Rows are points. To make a cloud, some directions were put in groups of two or more. Within a group, all points are equally far from the middle, so they leave a hole (a ring in 2 directions, a hollow ball in 3). The other directions are filled evenly. Then the cloud was stretched, turned, moved and blurred a little. Count the holes, and give their numbers of directions, smallest first.
(in the rows, 128 means zero)

Cloud:
[[103 162]
 [159 161]
 [150 175]
 [ 91  60]
 [183 173]
 [152 150]
 [195 129]
 [197  84]
 [114 100]
 [ 99 105]
 [121 179]
 [174 157]
 [ 90 156]]
Holes: 0

Cloud, 21 rows:
[[147  66 161]
 [166 112 138]
 [ 96  76 152]
 [131 108  72]
 [ 96 105 159]
 [116 240 156]
 [117 116 111]
 [178 105 139]
 [114  72  83]
 [155  85 129]
 [178 155  77]
 [151 154 118]
 [160  17  94]
 [ 79  96  94]
 [135 126  92]
 [164  87 102]
 [116 234 144]
 [114 145 126]
 [ 83 118 149]
 [159  63 119]
 [ 89 163 137]]
Holes: 0

Cloud:
[[178 175  93]
 [ 94 148 189]
 [ 70 167 151]
 [139 113 108]
 [124 182 171]
 [116 177 174]
 [153 132  94]
 [193 126 189]
 [141 122  96]
 [148 148 206]
 [147 183  98]
 [211 146 113]
 [ 87 176 134]
 [107 158 188]
 [ 99 102 182]
 [107 120  82]
 [164 151  91]
 [172 142 208]
 [106 179 108]]
Holes: 1 (2)

Cloud:
[[130 151  83 180]
 [ 94 193  87 126]
 [130 123  64 156]
 [ 82 130  67 102]
 [ 94 113 146 150]
 [ 72 113  60 170]
 [109 164 113  57]
 [112 166  82  67]
 [ 64 166  61 127]
 [140 134  48 100]
 [ 45 148  81 111]
 [ 60 177  67 138]
 [116 197 123  98]
 [ 71 132  57 122]
 [151 185 127 145]
 [151 129 162 121]
 [ 75 196  96 146]
 [130 125  77 171]
 [116 104 131 135]
 [170 158 100 154]
 [ 66 172 139 101]
 [152 120 143 140]
 [ 87 117 148 120]
 [101 168  56 143]
 [ 93 132  49 159]
 [158 147  52 121]
 [ 52 141 139 107]]
Holes: 1 (3)

Cloud:
[[ 96  43 108 148 163 178]
 [149  68 134 192 104 169]
 [155 152  94 199 155 165]
 [ 32 138 131 136 150 163]
 [113 107 130 190 139  71]
 [194  94  95 122 150 144]
 [128 152 108 146 114  90]
 [113 159  56 116 150 167]
 [ 48 145  96 102 151 149]
 [105 178 172  84 164 127]
 [ 67  67 141 152 166  97]
 [ 63  86 172 142 130 105]
 [196  98 126 115 111 159]
 [143  82 114  74 156 164]
 [104 182 107 162 187 163]
 [105  91 121  83 124 216]
 [124 157 101 162 103 108]
 [141  68 134  67 105 157]
 [133 128  85 132 143  74]
 [115 144  60 152 110 117]
 [ 32 147 156 106 148 150]
 [128  90 159  52 140 176]
 [160 135 129 191 149 183]
 [ 76 126 156 195 139  97]
 [ 93 117 119 120 236 106]
 [100 151  58 113 175  99]
 [113 144  44 124 171 176]
 [131  60  99 166  91 174]
 [ 79 127 218 152 157 117]
 [ 45 114 116 107 170 113]
 [159 155  89 168 112 164]
 [ 79  93 108 179 100 177]
 [100  86  83 116 167 201]
 [138 129 177 153 148 211]
 [132 141 153 155 110  86]
 [163 119 159  62 128 138]
 [189  89 113 187 129 154]
 [143 103 102 156  65 178]
 [124 140  91 112  66 176]
 [ 72  78  75 167 169 188]
 [137  98 108 195  90 170]
 [107 134  41 143 117 132]
 [ 42 111  69 155 149 141]
 [ 57  98  78 187 135 156]
 [185 130 183 137 110 195]
 [147 151 144 117 182 100]
 [152  69 168 183 108 167]
 [135  44 106 143  98 166]
 [116 185  88 135 169 159]]
Holes: 2 (2, 3)

Cloud, 56 rows:
[[134  47 160 186  78 125]
 [155 127  67 145 119 189]
 [124 138  77 232 128 119]
 [124 183 137 200 151 158]
 [ 95 133 127 121 166  82]
 [129  61  36 120  66 135]
 [197 114  74 139  82  70]
 [128 116  56 150  92 117]
 [177  76  94  79 100  88]
 [132 101 126 105 159 140]
 [167 126 119 188 139  59]
 [119 117  75 127 184 168]
 [ 93  72 101 206 148 115]
 [109 162 112 203 120 102]
 [116 126 151 223  70 120]
 [107 158  50  61 173 123]
 [130  85 134  74  93  93]
 [132 122 120  63 112  53]
 [142  48  81 118 102 110]
 [119  90  21 123  52 146]
 [136 115 201 166 152 149]
 [ 67  82  90 183 124 107]
 [149 153  49 194 154 152]
 [136 118 171 118 151 100]
 [146  68  86 138  65  98]
 [132 115 123 152 170 157]
 [104 119 127 219 130 144]
 [112  49 162 150  73 120]
 [141  84 145  90  98  95]
 [111 136  57 132 161 161]
 [127  51 145  66 120 147]
 [154 178 114 144 110 131]
 [104 101 156  97 146  89]
 [154  86 214 138 104 162]
 [145 119 108 101 135 118]
 [ 98 153  98 182 168 145]
 [155  95  89 114 102 105]
 [ 86 105  97 126 152 146]
 [126 111 114 127 139  35]
 [ 90  74 105 137 145  93]
 [115 122 188 169  92 188]
 [ 61  78 100 196 144 132]
 [116 113  90 133 105  42]
 [100 104  92 227  89 128]
 [172 101  48 149 155 108]
 [106 109 123 222 114 112]
 [146 194  82 129 160 146]
 [141  82 134 150 186 124]
 [110 117  71  92 170 162]
 [186 160  55  98 192  73]
 [151 132 112 120 199  91]
 [ 93 114  58 107 161 164]
 [ 97 142  46 144  83  66]
 [139 146 128 140 183 101]
 [102 108  41 152 157 117]
 [124 120  86  96 135 139]]
Holes: 0

Cloud (81 x 8):
[[149 184  60 136 192  47 160 150]
 [155 140 146 126 186 117  89  86]
 [ 42 141 161 183 173 108  93 104]
 [ 77 123 144 219 163 146  77 125]
 [ 92 146 103 166 142 129  42 185]
 [118 204 100 145  82  86 145 115]
 [ 50 187 179 157 138 118 114 139]
 [103 175 134 100 151 149  51  88]
 [ 98 157 157 171  87 151 166 148]
 [104 218 134 134 123 140 141 141]
 [163 138 116  93 115 128 131 189]
 [122 151 120 173 150 175 176 142]
 [112 181  75 127 176  97  94 153]
 [150 172  69  80 128 170 154 147]
 [180  93 100 127 144  77 156 130]
 [ 68 133 178 148 140 102  12 166]
 [151 125  93 134 174 161 158 123]
 [ 90 202 183 119 152  84  52 112]
 [165 200 111 154 163  88  91 139]
 [168 164 124 167 181 103 123 104]
 [ 78 126 111 127 234  73  83 105]
 [131 170 116 142 125 112 133 233]
 [ 68 153 161 109 166 130  79 182]
 [103 192 116 112 107 131  95 155]
 [173 117  85 132 145 106 102 169]
 [111 138  92 114 116  39  83 136]
 [176 115 108 144 183 130 169 139]
 [101 151 100 128 130  23 117 158]
 [ 96 147  71 141 122 104  86 115]
 [ 43 181 164 143 117 140  60 178]
 [191 139  84 191 152  65 126 116]
 [ 86  89 183 166 216 108  96 136]
 [138 166 114 100 185  55  88 158]
 [113 202 161 134 161  71  84 118]
 [ 79 206 113 152 122 192  80 182]
 [109 110 134 226 156 146  46 150]
 [128 176 189 140 131 154  99 118]
 [127 148 128 233 142 105  88 160]
 [ 83 193 126 134  72 124 130 172]
 [145 157 166 103 158 126 127 208]
 [104 112 176 168 156 150  68 139]
 [ 90 180 173 147 184  80 101 171]
 [105 125 148 164 166 139  39 109]
 [137 185  87 182 120 102 157 154]
 [170 172 114 190 162 109  80 133]
 [ 40 113 118 214 172  63  52 131]
 [186 128  73 115 143 137 169 109]
 [ 92 127 136 137 136  98 169 132]
 [ 43 129 151 170 208  24  78 120]
 [133 139  89 110  77 134 124 177]
 [ 99 188 117 126  93  95 153 156]
 [128 131 129 178 119 146 172 156]
 [ 91 188 164 126 101 107  81 164]
 [100 138 150 132 134  76  51 184]
 [157 175 159 140 110 138 147 179]
 [149 111 147 137  76 170 127 182]
 [145 188 121 164 137 154 176 150]
 [123 114 139 139  95 152 178 137]
 [182 120 142 113 126 171 194 159]
 [102 181 102  96 140 140 167 175]
 [141 169  93 137 137 111 193 106]
 [ 98 191 144 136 221  55  50 138]
 [127 181 153 137 140 122 173 126]
 [216 156  76 175 153  87 141 121]
 [129 147 157 160 162 169  68 135]
 [ 83 124 129 163 191  30  97  85]
 [213 122 107 143 144 124 157 176]
 [ 73 139 171 122 157 165  47 132]
 [ 67 203 185 108 181 131  62 135]
 [120 186 138 197 133 136  90  96]
 [ 68 171 148 202 187  80  84 138]
 [ 78 197 128 170 136 107  32 154]
 [ 50 205 121 154 156 174 123 151]
 [119 230 132 143 152 147 102 125]
 [151 183 147 161 169 152 116 166]
 [ 84 190  97 143 129  87  52 130]
 [167 200 108 163 111 147 167 158]
 [ 97 170 103 111 163 145  68 113]
 [128  93 131 120 183  61 131 106]
 [146 124 129 146 147 142 187 141]
 [ 92 159 125 170 133  99 153 157]]
Holes: 1 (3)

Cloud, 96 rows:
[[131  39 183 155 173 129 138 126 125]
 [138  72 137 138 201 152  46 133  90]
 [134 114  72 187 132 131 144  54 156]
 [223 163 176  73 112 145 127 154 171]
 [181 173 161 115  79 140  95  94 170]
 [188  36 209 134 137 145 165 104 169]
 [ 90  81 171 158 182 146 134 141 200]
 [ 80 124 141 166  72 145  88 136 184]
 [ 92  66 144 134 118 175 145  62 119]
 [182 138 186 138 148 124 109  66 151]
 [113  99 200 122 117 146 109 156 227]
 [124  98 150  52 127 142 123 180 141]
 [107 172 186 143 151 205 104 152 155]
 [122 176 197 181 135 154 105 178 156]
 [184 152 102 143  84  79 109 174 161]
 [193  68 128 169 123 162 159 129 206]
 [107 165 177 100 146 191  83 164 166]
 [199 149 174 200  81 140  87 134 125]
 [150  93  77 146 122 124 119 118  60]
 [117  55 154 222 101 145 131 127 122]
 [167 166 107 112 147 118 132 110  92]
 [209 100 189 120 211 162 109 117 147]
 [141 189  74 168 150 155  73 134  93]
 [ 71 135 128 176 189 155  75  97 144]
 [109  26 143 178 207 202  97  85 158]
 [104 155 161  98  45 143 108 150  87]
 [117  79 150 198 162 211 109 100  80]
 [101 135 105 186 112 144 163  47 165]
 [115 143  93 132 157 145  67 119 214]
 [213  89 200 133 116 100 120  92 160]
 [ 95 151  47 157 135 122 122 105 144]
 [202 115 163  58 130 135  97 191 101]
 [157  68 106 184 175 132 129 123  86]
 [154 191  90 136 111 137 109 106  74]
 [163  34 137 134 185 105  99 100 134]
 [106 155  80 197 158 164 142 101 139]
 [204 102 146 123 121 133  76 127 220]
 [129  31 140 177 136 175 181 110 156]
 [128  52 148  80  96  93 103 146 173]
 [198 115 158 128 190 115 122 122  97]
 [103 120 120  59 109 148 109 146  88]
 [ 99 109 161  50 133 136  78 120 156]
 [ 57 123  61 118  97 137 119 119 149]
 [145 103 165 149  79 163  64 143 107]
 [175 184 103 107 121  84 114 195 121]
 [113 160 101 112  63  61 132 151 154]
 [175 143 121 163 111  46 118 133  94]
 [106 151 132 149 134 110  58 105 171]
 [133 123 144 231 142  98 134 108 170]
 [162 122 206  76 149 196 108 180  91]
 [ 81 140 127 179 200 120  76 131 130]
 [123 175 125  97  68  94 144 188 160]
 [188 121 188 190 174 200  98 103  88]
 [108 180 124 171  33 115 171 178 143]
 [182 178 172 118  97 114  79 110 146]
 [ 79 138 107 168 200 155  81 128 164]
 [199 189 148 133 109 174 166 152 105]
 [150  64 174  75 167 160  88 173 170]
 [127 194 111 179 116 113  55 128 103]
 [151  82 127 172  57 133 152 106  87]
 [127  70 100 110 152 182 136 100  95]
 [ 81  99 168 213 162 183 108 150 109]
 [111 143 155 153  34 189 135 168  96]
 [158  58 156  57 171 163 125 147 154]
 [189 116 156 201 130  69 114 135  88]
 [130  49 163 163 216 179  79 117 120]
 [ 82  98 138  88 161 138 135 110 117]
 [104 156 140  73 125 151 142 173 134]
 [196 155 202 152 135 163 110 137 206]
 [197 175 169  74 118 176 125 128 192]
 [ 75 126 118 177 173  81 114 144 113]
 [ 97 133 136  70 142  90  80 172 142]
 [219 149 204 147  58 162 152 124  99]
 [169  79  77 135  70 130 123 104 153]
 [106 142 131 150 176 107 149 150 143]
 [ 62 147  72 128 122 144 120 169  71]
 [ 88 111 128 178  55 134 133 179 153]
 [ 68 141  80 132 129 163  91  80 176]
 [103 136 101 159 155 131 155 151 179]
 [ 87 168 138 110 168 166  80 104 121]
 [ 60 135  81 154  80 135  92 145  68]
 [115 160 133 118 174 112  94 188 156]
 [ 82 110 138 126 174 121 146 147 127]
 [141  73  91 123 131 140  88 174 128]
 [176  99 107 164 158 155 161 119 102]
 [ 96 145 162 105 189 159  68 170 153]
 [ 87 106 169 163 137 217 148  99 103]
 [139  72 166 165  87 159 179 103  96]
 [171 154  71 142  76 121 113 124  84]
 [ 89 152 161 134 134  96  50 146 109]
 [184 146 137 128  91 111 166 157 205]
 [ 94  83 176 146 167 128 154 142 147]
 [160 128  69 178 146 104  78 136  84]
 [157 148 153 209 139 172 125 129 199]
 [194  74 143 174  87 161 199  93 193]
 [175  65 135 128 214 154  77 142 135]]
Holes: 3 (2, 3, 3)
